Each row of a before or after table is a point. The points were changed in one or more steps. Then noise was added and the rows were shuffled. The steps act on how far a point lies along the listed directions, d1 being the first. Write out the steps. A step turns or swaps two directions, mirrors them in a line or flattens them onto one, adds a multiple of one to another, or multiplies one. Angles are multiples of 10 degrees, from the lower direction toward the higher: turns from -170 to 170, lines from 10 to 170 but not 90. Use the fewest steps. Two steps may share a direction if one is a turn and the other turns, adds or multiplies; they go together, in the order done. Otherwise the lowest direction goes first.
In the rows, zero is written as 128.

Directions:
(1): [106 171]
(2): [171 150]
Before (11 x 2):
[[212  93]
 [187 118]
 [209 142]
 [105 103]
 [131 158]
 [121 115]
 [118 105]
 [150 125]
 [124 129]
 [118 177]
 [153 152]]
After, 11 rows:
[[122 159]
 [ 71 154]
 [ 41 154]
 [108 140]
 [123 104]
 [132 129]
 [125 116]
 [161 161]
 [ 78 187]
 [135  98]
 [146 155]]
Steps: swap d1 and d2

Directions:
(1): [114 157 159 172 100 100 190 135]
(2): [174 161  88 131  91 177 143 154]
Before, 14 rows:
[[140 163 141 127 112 163 147 142]
 [119 118 128 103 141 127  98 128]
 [173 148  52 129 102 190 133 143]
 [109 106 120 138 138 121 128 135]
 [118 126 134 140 126 129 162 143]
 [158 152 134 148 105 135 133 166]
 [158 112 111  95 141 153  95 126]
 [157 155  99 140  93 155 133 140]
 [102 122 127 115 139 137  84 105]
 [190 151  86  98 116 182  92 136]
 [134 158 133 155 114 136 170 126]
 [206 184  52 111  81 219 118 175]
 [122 126 113 142 102 127 142 125]
 [237 208  50 154  40 241 168 168]]
After, 14 rows:
[[164 134 118 122 124 148  95 160]
 [ 85 130 151 138 132 112 115 103]
 [111 114 122 148 130 121 141 139]
 [150 124  93 109 126 156  85 126]
 [131 122 102 130 105 137 128 124]
 [142 102 121  80 169 134  52 103]
 [208  99  33  51 152 238  10 118]
 [120  96 147 104 159 111 100 108]
 [155 150 102 131 120 167 138 130]
 [139  90  67  90 161 163  67 111]
 [103 122 150 122 138 105 121 125]
 [135 128 115 130 122 150 151 148]
 [143 143 128 103 131 174 111 136]
 [154  98  72  51 171 181  16 128]]
Steps: turn d1 and d2 by 70 degrees

Directions:
(1): [154 150 192  74 128 146 182 105 119 118 155  94]
(2): [156 119 107 158 120 143 129 124  64 162 207 137]
(3): [ 80 118 164 160 198 131 138 162  85  91 132 121]
(4): [100 168 148 103  70 138  74 151  72 114 112 121]
(5): [150 146 161 185 133 163  98  52 124 110 104 138]
Before:
[[ 66 139 156 106 141 118 122 173 123  68 102 129]
 [141 158 175 119 107 160 114  80 113 110  97 113]
 [ 80 125 151 113 214 102 174 189 118  93 131 103]
 [ 94 127 100 119 122  95 114 150 160 108  83 145]
 [111 115  79 133 117 101 113 171  72 168 162 151]
 [117 155 225 189 157 167 110  55  73  88  88 130]
 [130  79 128 183 239 118 180 125 132 110 186 149]
 [122 149 118 143 109 152  97 116  95 122 140 142]
 [ 99 118  88 116 104 116 109 183  86 153 143 137]
 [ 76 110 135 143 206  81 181 181 142 100 126 140]
 [ 86 125 126 106 103 140 120 171 143 103  70 119]
 [ 82 141 147  88 145 117 115 163 131 105  91 103]
 [142 101 148 189 187 140 173 102 144 123 154 157]
 [ 66 133 154  75 143  98 120 166 135  95 108  99]]
After, 14 rows:
[[ 92 121 149  86 151 118 173 178 111  94 160 116]
 [116 147 161 155 141 142 112 125  20 132 172 134]
 [108 121 131  73  99 142 167 181 117 122 134 102]
 [116 137 158 135 132 151 128 143  41 131 174 115]
 [ 78 105 121 159 230 106 156 201  75 111 169 121]
 [ 80  98 103 225 202 119  75 151 101  86 124 174]
 [ 63 115 114 170 185  85 139 210  72 113 155 154]
 [160 134 139  89 118 130 161  84 191 127  88 115]
 [ 92 109 138  82 163  98 160 172 108 128 180 100]
 [126 139 190 112 142 126 152  67 201 103  36 123]
 [102 125 133  75 157 113 159 168 115 133 151  97]
 [135 156 155 115 115 159 124  95 122 105 126 123]
 [100 114 113 201 142 126  99 127 154 111  92 175]
 [101 143 112  82  95  98 123 168 111 122 134 129]]
Steps: turn d1 and d4 by -80 degrees; turn d2 and d5 by 60 degrees; add 0.7 times d2 to d3

Directions:
(1): [128 129 104 145  67 135  64 110 148 101 100  49 124 144 124 161 168 104
  98 150  65 124 124  83]
(2): [193 101 123 146 138 160 130 108 143 142 120 104 139 121 174  75 170 202
 174 115  97 140 195 133]
(3): [102 184 143 166 131 117 126 102 151 217 101 113  78 119 179  91  98 145
  70 105 115 137 102 126]
(4): [125 124  80  97 132  49  85  89  78 114 122 157 158 161 113  89 132 160
  93  83 131 182 133  99]
Before:
[[ 60 212 110 156 101 123 111  96 132 180  91 118  71 143 138 113  78 115
    8  95 110 146  52 107]
 [ 81 163 139 139  99 113 100 118 143 138 118  92  92 143  99 179 121  81
   70 154 127 141  68 111]
 [160  83 121  93 146 110 119 119  84  85 132 178 167 123 128 111 146 160
  151 120 148 140 155 131]
 [110 174 107 162 102 101  83  93 126 168  86  79  90 152 151 106 121 120
   59 111  99 138  98 114]
 [150 103 123 129 147 132 151  99 127 159 116 143 128 121 175  74 144 194
  166  99 144 136 138 142]
 [ 73 171 177 132 136 140 140 139 164 154 132 151  93 110 115 150  86  78
  118 161 159  88  69 138]
 [114 167 179 177 127 210 146 131 173 206 116 104  62  93 154 143 104 113
  137 144 116  85  88 156]
 [136 145 185 147 148 200 157 178 185 193 146  90  64  89 171 135 114 124
  174 160 116  89 126 185]]
After:
[[148 119 172 131 158 165 166 143 134 145 133 174 119  92 165 118 117 147
  160 138 157 104 142 164]
 [ 56 177 120  95 117  61  75 148 107 150 140 126  93 146  98 166  83  67
   64 129 133 144  52 122]
 [150 107  92 114 108  89  73  86 106  90 116  94 147 163 102 124 179 156
  119 127 108 184 151  94]
 [ 99 140 154 154 119 158 158 133 167 172 109 117  91 105 161 142 122 113
  132 142 140  90  78 146]
 [162 118  95 158  84 146  71 115 133  94  94  47 122 147 135 140 174 118
  122 143  76 119 144 112]
 [ 75 163 103 123  87  92  56  92  95 137 101 117 108 154  89 152 108  85
   57 109 114 140  50  88]
 [105 153 109 111 128  61  62  70 110 133 107 141 138 157 122  77 121 151
   89 101 119 165 113  83]
 [152 143  65 157  64 158  60  76 146 105  82  42 127 165 138  99 178 167
   73 106  38 164 137  79]]
Steps: turn d1 and d3 by -60 degrees; turn d2 and d4 by -120 degrees

Directions:
(1): [ 54 120 148 123 102 146 135 124 177  87 115 175 134  61 144 109 140 143
 136 133 122 215 108 160 102 125 157 145 128 116 147 190 107 140 104 167
 118 124 102  82 150 111  69 141 147  94 158 133 126 148 162 129 138  77
 215  81  92 152 132 124 116  81 108 226]
(2): [178 155  90  97 110  74 200 123 142 141  82 160 143  94 134 157  96 129
 147 114 206 143 128  89  51  59 147  65  65  47 107 141 144 112  73 131
 144 104  99 121 184 174 168 118 141 114 123 142  96 129 157 121 149 145
  86 113 133 118 139  94 150 116 149 133]
(3): [164 124 144 137 139  95 153  68 167  90 159 105 114 132 160 128 147 116
 121 110 167 127 148 176 103  98  56 177 103 196 169 102 181 162 105 143
 145 228  83 124 143  99 181 132 129 115 153 160 132  98  92 103 139 167
 162  81 167 174 118 101  84  77 153 110]
(4): [135  89 122  83 130  74 144 169  86 119 119 148  90 125  98 142 125 154
 157 107 155 183 182 122 120 176 107 111 163 166 175 149 159 155 163 100
 122 151 130 110 160 169  90 133 197 156 121  68 129 129  94 130 164 141
 114 112 190 109 105 220 210  73 104 128]
(5): [ 90 120  91 137 156 129 132  90 104  93 110 110 100 152 119 107  59 136
  73 155 130 102 100 126 114 167 163  97  72 150 145 118  37 173 122  85
 141 131  59 100 138  84 133 129 206 114  62  55  90 122  93 141 151 108
 116 140  94 181 108  89 114 113 135  98]
(6): [113 123 155 115  98 131 156 133 169 137 152  98  48  59 135 142 128 176
 166 164 118  85  84 133 106 182 158  61  80 137  98 132 151 126 127 165
 110 111 177 158 109 103 116 140 182 147 166 190 145  89  62 104 154 152
 115 157 164 165 134 103 120 139  36 122]
Before (8 x 64):
[[ 93 147 175 164 102 181 113  89 201 139 153 125 137  74 180 109 154 143
  111 147 101 106  99 147 149 107 132 130 118 106 114 135 130 115 116 155
  133 126 134 126 107 107 129 131  74 101 173 196 144  95 180 109 111 125
  192 114  92 152 159  70  62 150 117 177]
 [188 132 113 138 147  91 146 103 110 141 119 116 124 159 110 132 148 108
  116 116 146 108 169 124 121 143  68 149 119 145 162  91 163 143 128 100
  138 163 114 115 134 144 188 114 146 145 123 122 126 129  87 140 137 161
  118 110 160 123 104 167 149 103 151 110]
 [ 86 143 151 119  84 114 120 173 160 150 112 169 147  72 125 119 138 133
  141 145 129 136 114 107 115 111 167  64 134  78  74 162 153  93 100 154
   98  65 171 147 141 168  93 127  87 108 170 184 144 134 168 121 119 114
  149 148 102  88 166 119 139 161 102 189]
 [133 112  97  98 113  86 137 181  88 128 100 144  93 106 105 157  96 150
  141 133 171 172 147  80 111 171 140  65 130 119 128 153 147 123 156 120
  127 115 134 113 155 169  84 119 206 145 127  76  98 128 114 114 161 122
   97 122 172  92 123 194 204 100  82 126]
 [145 156 106 110 143 137 117 127 117 121 107 184 195 161 109 111 139  89
  116  67 148 160 157  98 141  45 132 170 166  85 131 130 115  97 107 122
  133 108  91  94 127 174 145 112  75 116 103 113 108 161 208 134  74  90
  137 108  87  64 125 127 132 130 209 137]
 [114  75 172 113 132  62 145 115 145  79 156 123  74  97 145 133 129 164
  155 105 152 192 179 198  92 185  83 157 143 213 211 146 198 185 140 142
  141 211  96 107 168 112  87 158 194 128 156 119 125 102 110 102 158 128
  186  62 195 178 113 169 141  26 114 141]
 [144 101 164  87 126 102 152 139 147 126 173 144 107 120 149 154 161 144
  170  99 158 188 185 144 112 137  67 170 171 148 171 134 200 140 111 150
  102 204 136 107 165 152  98 144 145 136 158 141 143 123 116 111 154 140
  174  72 196 108 121 180 163  71 135 161]
 [104 113 138 110 111 126 100 194  99 139 108 167 127 104 105 136 146 139
  162 109 101 182 149 125 153 157 132 124 195 119 127 174 119 116 176 125
   98  99 175 143 132 173  69 136 119 137 129 104 143 148 149 141 128 107
  137 130 152  99 143 197 194 102 114 140]]
After, 8 rows:
[[178 123 104 109 139  58 160 134 100 123 106 135 108 133 122 150 103 121
  133  94 184 132 165 122  96 114  88 101 103 139 147 119 134 147 140  98
  132 169 106 140 168 164 167 125 158 129 100  96 109 112 104 121 156 159
   88 116 184 144 123 138 167  68 162  61]
 [139  98 126 110 123  78 132 143 116  95 142 122  78 115 128 147 130 144
  135 126 171 172 163 132 120 167  78 127 136 196 166 133 188 149 159 140
  125 194 116 108 149 133 100 124 194 137 158 104 118 107  85 102 161 143
  143  88 200 128 119 193 167  62  90 120]
 [128  95 115  96 155 132 117 173  62 159 151 113  89 182  99 147  97 147
  130 137 117 111 161  86 159 205 133 101 158 124 133 101  99 135 153  79
  106 123 152 118 133 150  92 136 186 161  69  56 124 135  97 145 147 122
   85 154 163  91 113 183 195 147 131  88]
 [151 148 113 129 173 141 100  97 110 100 141 146 171 196 112  99 136  80
   88  71 139 119 163 123 163  69  96 202 159 156 158  91 113 131 122 103
  146 163  71  97 113 134 172 115  91 119  93 101 111 140 163 123  80 104
  136 111 105  99 112 114 100 113 216  91]
 [140 129 137 147 142  84 124  81 144 109 151  87 103 157 139 111 102 118
   86 151 155  45 129 142 120 129  94  88  78 188 119  83 150 157 105 105
  123 180 104 159 133 104 187 122 124 118 120 149 128  83  70 104 131 171
  116 144 139 158 136  77  88 137 138  65]
 [134 129 134 138 123 134 113 152 107 158 111 143 147 137  96 124 173 119
  139 124  95 150 154 114 158 172 113 158 169 114 139 133 147 117 155 118
  116 103 169 115 116 161 118 121 117 147 139 126 141 161 125 155 123 119
  145 124 142  81 111 209 170 126 120 165]
 [ 76  82 121 104 143 101 103 193  56 133 106 127  77 132  88 130  69 183
  136 135  93 146 146 109 138 245 190  65 156 124 151 155  91 149 186  89
  126  64 144 118 139 143  38 151 218 157  76  35 109 140 137 141 146  77
   94 155 137 125 118 196 208 119  86 116]
 [114 151 127 164 132 166 123  85 146 157 132  95 120 126 157 115  92 139
   74 161 107  39  86 105 149 133 155  75  77  91  96  99  70 124 121 100
  142  94 118 139 109 107 160 115 111 114 107 142 118  86 159 127 118 135
  110 160  81 154 147  55  75 189 131 102]]
Steps: swap d1 and d5; turn d2 and d3 by 150 degrees
